Each point is reached from the start by the listed moves, each made once or not at all, plus a little noise. Say if it took an odd or an even number of moves. Then give how often each move was made.
In the rows, 128 means zero.

Moves:
(1): [170 144  92]
(2): [155 148 148]
Start: [132 151 142]
Points:
[174 167 105] -> odd (1, 0)
[133 151 142] -> even (0, 0)
[159 171 161] -> odd (0, 1)

Moves:
(1): [168 122 123 128 131 105 112 125 142 112 126 103]
(2): [113 151 113 106 115 114 164 146 133 109 103 117]
(3): [143 114 157 122 111  81 132 134 131 118 108 163]
(4): [119 145 121 157 149 118 143 122 143 102 146 117]
(5): [128 139 117 128 146 128 131 150 136 147 127 136]
(6): [141 144 134 139 121 154 132 135 127 126 140 128]
(7): [132 114 131 126 121 134 153 111 140 134 115 138]
(8): [116  86 124 129  91 122 134 140 136 142 135 149]
(9): [114 147 156 110 125 140 137 115 167 118 138  99]
Start: [150 158 145 128 124 155 111 111 140 131 136 132]
Points:
[143 216 183 122 107 115 179 123 202  68 134 113] -> odd (0, 1, 1, 1, 0, 1, 0, 0, 1)
[155 161 167 150 128  95 129 107 160  96 135 156] -> even (0, 0, 1, 1, 0, 0, 0, 0, 0)
[167 205 104 134 155 109 149 142 180  91 120  92] -> even (1, 1, 0, 1, 1, 0, 0, 0, 0)
[169 168 120 146  94 129 154 138 177  83 150 100] -> odd (1, 1, 0, 1, 0, 1, 0, 1, 0)
[170 184 177 106 110  77 185  95 224  53 100 102] -> even (1, 1, 1, 1, 0, 0, 1, 0, 1)
[125 231 160 131 119 168 177 118 196  72 153  81] -> even (0, 1, 0, 1, 0, 1, 0, 0, 1)
[154 204 134 167 158 170 129 135 161 124 165 127] -> odd (0, 0, 0, 1, 1, 1, 0, 0, 0)

Moves:
(1): [132 120 135 122 120 125 114 112 134 134 113 131 118 132 140 128 141 127
 121 134 131 132 132 116]
(2): [114 137 129 137 120 125 145 120 132 109 128 141 139 125 119 132 154 120
 134 122 124 129 119 115]
(3): [119 118 132 120 138 118 138 137 114 117 130 137 118 109 122 133 135 131
 137 102 123 127 131 123]
(4): [140 117 148 159 128 124 126  96 135 122 133 101 125 132 125 136 138 123
 117 116 138 123 143 127]
(5): [128 134 124 147 140 136 117 142 128 140 112 132 118 126 156 122 136 117
 128 138 137 146 102 110]
(6): [135 138 145 123 127 133 126 137 120 116 149 127 130 140 106 126 142 137
 138 131 117 128 124 112]
(7): [140 119 136 115 130 124 115 128 117 150 115 124 141 130 123 134 141 124
 121 124 159 118 119 128]
(8): [123 143 131 137 131 111 128 127 123 142 135 128 129 131 145 129 125 122
 123 137 126 144 125 126]
(9): [135 135 129 143 101 134 125 141 146 110 137 137 132 129 145 131 129 134
 126 122 122 135 119 131]
(10): [124 134 139 129 125 133 121 134 142 136 112 133 127 129 141 139 135 122
 141 117 130 129 131 137]
(11): [129 127 139 135 120 133 115 127 137 128 137 149 118 121 149 136 129 116
 120 145 135 141 108 139]
(12): [133 146 111 154 129 111 118 140 138 108 124 165 124 129 138 124 109 138
 123 131 122 121 110 130]
(13): [136 119 112 134 135 149 107 130 138 129 116 139 161 128 128 126  93  97
 154 109 130 134 129 139]
(14): [120 135 133 113 126 130 129 156 140 104 132 115 130 133 126 119 111 131
 113 121 122 118 138 127]
(15): [136 134 152 142 126 143 136 136 145 143 116 143 137 121 124 133 120 130
 118 130 115 149 126 132]
(16): [131 126 107 140 128 140 115 118 134 134 129 130 141 122 113 145 141 122
 124 126 116 116 122 120]
(17): [142 111 121 127 127 126 136 137 145 134 144 132 121 154 145 128 129 140
 117 148 142 121 141 120]
(18): [125 133 134 112 128 126 141 114 141 116 126 120 124 124 129 137 139 144
 125 124 127 131 124 122]
(19): [127 131 130 123 122 120 134 135 128 131 123 134 119 135 132 134 125 122
 136 124 118 131 111 129]
(20): [131 133 107 141 116 118 116 125 144 118 139 107 130 113 113 134 140 124
 146 143 124 117 132 114]
(21): [132 137 144 138 122 140 123 112 125 128 129 133 129 116 147 144 128 114
 148 125 133 104 130 111]
(22): [107 135 147 125 114 124 131 118 117 147 126 130 107 136 131 143 136 139
 128 112 147 153 118 114]
(23): [144 156 140 125 137 123 148 135 100 124 125 135 117 134 122 139 130 131
 118 126 129 140 130 123]
(24): [126 115 131 132 131 128 118 128 118 123 115 132 151 127 130 137 108 128
 134 133 135 125 138 144]
Start: [116 106 123 107 121 123 108 118 136 149 132 120 120 154 133 126 116 145
 121 129 138 135 131 132]
Points:
[127 181 198 128  79  92 111 167 150 141 106 196 112 167 191 182  83 170
  73 123 157 205  62 139] -> even (0, 0, 0, 0, 0, 0, 1, 1, 1, 0, 1, 1, 0, 1, 1, 0, 0, 1, 1, 0, 0, 1, 1, 1)
[161 125 174 172  58 130  33 100 183 169 117 133 142 179 212 230 120  85
 134 116 196 141 121  99] -> odd (1, 0, 0, 1, 0, 0, 1, 1, 1, 1, 1, 0, 1, 1, 0, 1, 1, 0, 1, 1, 1, 1, 1, 1)
[148 142 218 148  67 134  70 126 167 141 134 125 100 144 118 208 192 143
  98  86 152 171 115  80] -> even (1, 0, 1, 1, 0, 1, 1, 0, 1, 1, 1, 0, 0, 1, 1, 1, 0, 0, 0, 1, 0, 1, 1, 0)
[122 120 170 188  91 138  87 147 203 116 136 167 123 158 249 168 120  70
 152  92 153 152  96  99] -> odd (0, 1, 1, 1, 1, 0, 0, 1, 1, 1, 1, 0, 1, 1, 0, 0, 1, 0, 1, 0, 1, 0, 0, 0)
[167 104 160 173  67 144  40 131 209 174  91 225 144 161 224 202 116 129
 115 152 158 122  83 133] -> even (1, 0, 0, 0, 0, 0, 1, 0, 1, 1, 1, 1, 0, 0, 1, 1, 1, 0, 1, 0, 1, 0, 0, 1)
[119 143 185 137  53 160  88 135 225 172 115 187 153 168 210 215 130 102
 130  97 160 166  72  99] -> odd (0, 1, 0, 0, 0, 0, 1, 1, 1, 1, 1, 0, 1, 1, 1, 1, 1, 1, 1, 0, 1, 1, 0, 0)

Moves:
(1): [140 129 131 131 133 125 128 131 120 131 132 119 124 141 124 127 119 138
 123 123 135 121 132 126 127 138 134]
(2): [126 139 123 128 116 118 134 124 139 126 117 130 132 134 117 117 133 131
 141 135 127 130 127 123 124 130 136]
(3): [129 121 129 137 126 129 127 134 119 150 107 124 128 115 127 129 126 139
 150 125 111 125 118 133 141 113 131]
(4): [131 140 122 124 147 121 131 130 120 149 126 124 128 132 147 140 142 132
 127 130 128 126 105 137 129 134 120]
(5): [147 118 118 113 120 127 135 135 129 127 146 129 141 112 131 111 147 144
 126 121 129 140 116 134 133 143 132]
(6): [143 122 129 134 134 128 120 136 151 119 125 124 113 128 124 130 142 137
 107 119 127 128 137 123 126 136 124]
(7): [143 133 144 118 130 143 119 132 130 135 117 134 139 129 105 124 149 134
 126 144 146 128 150  97 119 127 107]
(8): [129 131 127 166 145 149 139 137 153 117 125 128 134 135 126 123 138 137
 154 134 147 119 142 120 122 113 130]
(9): [137 118 133 143 106 133 123 122 112 128 135 122 128 126 131 118 129 128
 119 133 130 137 125 123 131 114 131]
(10): [131 131 124 134 122 133 119 126 133 136 133 131 118 123 115 120 131 136
 130 137 128 111 112 128 106 132 139]
(11): [110 137 125 113 132 127 115 127 126 119 132 122 119 125 137 135 142 133
 140 109 141 130 134 137 124 127 131]
(12): [132 136 120 127 142 127 123 128 126 122 119 116 118 118 129 121 126 120
 135 135 129 135 120 123 130 128 135]
(13): [122 129 141 126 116 130 121 131 133 129 120 116 130 119 124 138 125 134
 127 124 121 127 128 141 130 147 126]
(14): [141 119 128 130 127 143 117 148 124 109 131 122 118 120 124 135 149 121
 125 137 122 134 132 130 113 127 123]
(15): [124 132 120 136 136 117 133  98 124 130 126 131 124 112 132 145 126 138
 132 120 133 132 128 135 129 137 129]
(16): [135 137 127 131 125 134 108 118 123 137 135 112 134 119 133 127 134 123
 133 130 127 117 133 129 125 127 137]
(17): [144 128 137 126 121 135 106 123 117 131 106 138 132 132 123 111 122 116
 113 132 144 119 131 139 122 123 111]
(18): [134 142 122 139 135 137 130 130 129 129 119 125 133 134 117 122 116 129
 127 120 122 139 130 120 131 131 121]
(19): [129 115 116 128 125 117 118 137 131 131 123 139 127 129 126 131 121 132
 131 133 125 142 135 122 154 131 131]
(20): [133 146 146 146 124 122 136 121 119 121 138 123 137 121 131 119 128 126
 147 121 118 116 137 109 129 128 121]
(21): [124 129 127 123 135 126 130 126 126 122 130 129 131 124 129 129 137 121
 118 123 137 118 126 119 123 137 138]
(22): [139 148 128 129 123 135 124 125 121 132 125 140 121 116 129 126 130 126
 127 126 127 128 132 141 127 135 145]
(23): [125 119 134 145 118 141 103 118 128 136 118 126 114 135 130 119 143 117
 125 120  99 120 108 111 138 141 122]
(24): [110 111 123 143 146 109 130 120 130 140 131 136 144 124 127 132 131 137
 125 121 126 133 143 134 136 131 145]
Start: [131 117 128 134 131 119 134 119 121 119 128 129 130 153 124 133 141 138
 130 134 128 141 123 115 134 164 119]
Points:
[176 131 168 238 129 169  53  85  74 147  96 112 131 109 112 112 214 156
 178 118 142 112 175  82 127 153 125] -> even (1, 0, 1, 0, 0, 0, 1, 1, 1, 0, 1, 0, 0, 1, 1, 1, 1, 0, 0, 1, 0, 1, 1, 1)
[192 123 102 191 138 158  66 111 100 165  98 139 122  91 133 114 223 156
 156 137 120 106  75 129 128 193 142] -> odd (0, 0, 1, 1, 1, 0, 0, 1, 0, 1, 0, 0, 0, 1, 1, 1, 1, 0, 1, 0, 1, 1, 1, 0)
[159 188 116 151 166 115  81 108  80 116 122  82 108  98 142 165 169 145
 154 103 130 144 129 117 144 227 145] -> odd (1, 0, 0, 1, 0, 0, 0, 0, 0, 0, 1, 1, 1, 1, 1, 1, 0, 1, 1, 1, 1, 1, 0, 0)
[174 156 126 171 181 148 104 139 107 144 125 107 157  81 135 118 249 172
 208 131 144 139 148 101 129 163 137] -> even (0, 0, 1, 1, 1, 0, 1, 1, 0, 0, 1, 1, 0, 1, 0, 1, 0, 0, 0, 1, 0, 1, 0, 1)
[152 144 107 132 144 112  99 126  80 133 123 112 103 143 154 134 153 149
 138 128 147 165 111 126 158 172 151] -> odd (1, 0, 0, 1, 0, 0, 0, 0, 1, 0, 1, 1, 0, 0, 0, 0, 0, 0, 1, 0, 0, 1, 0, 0)
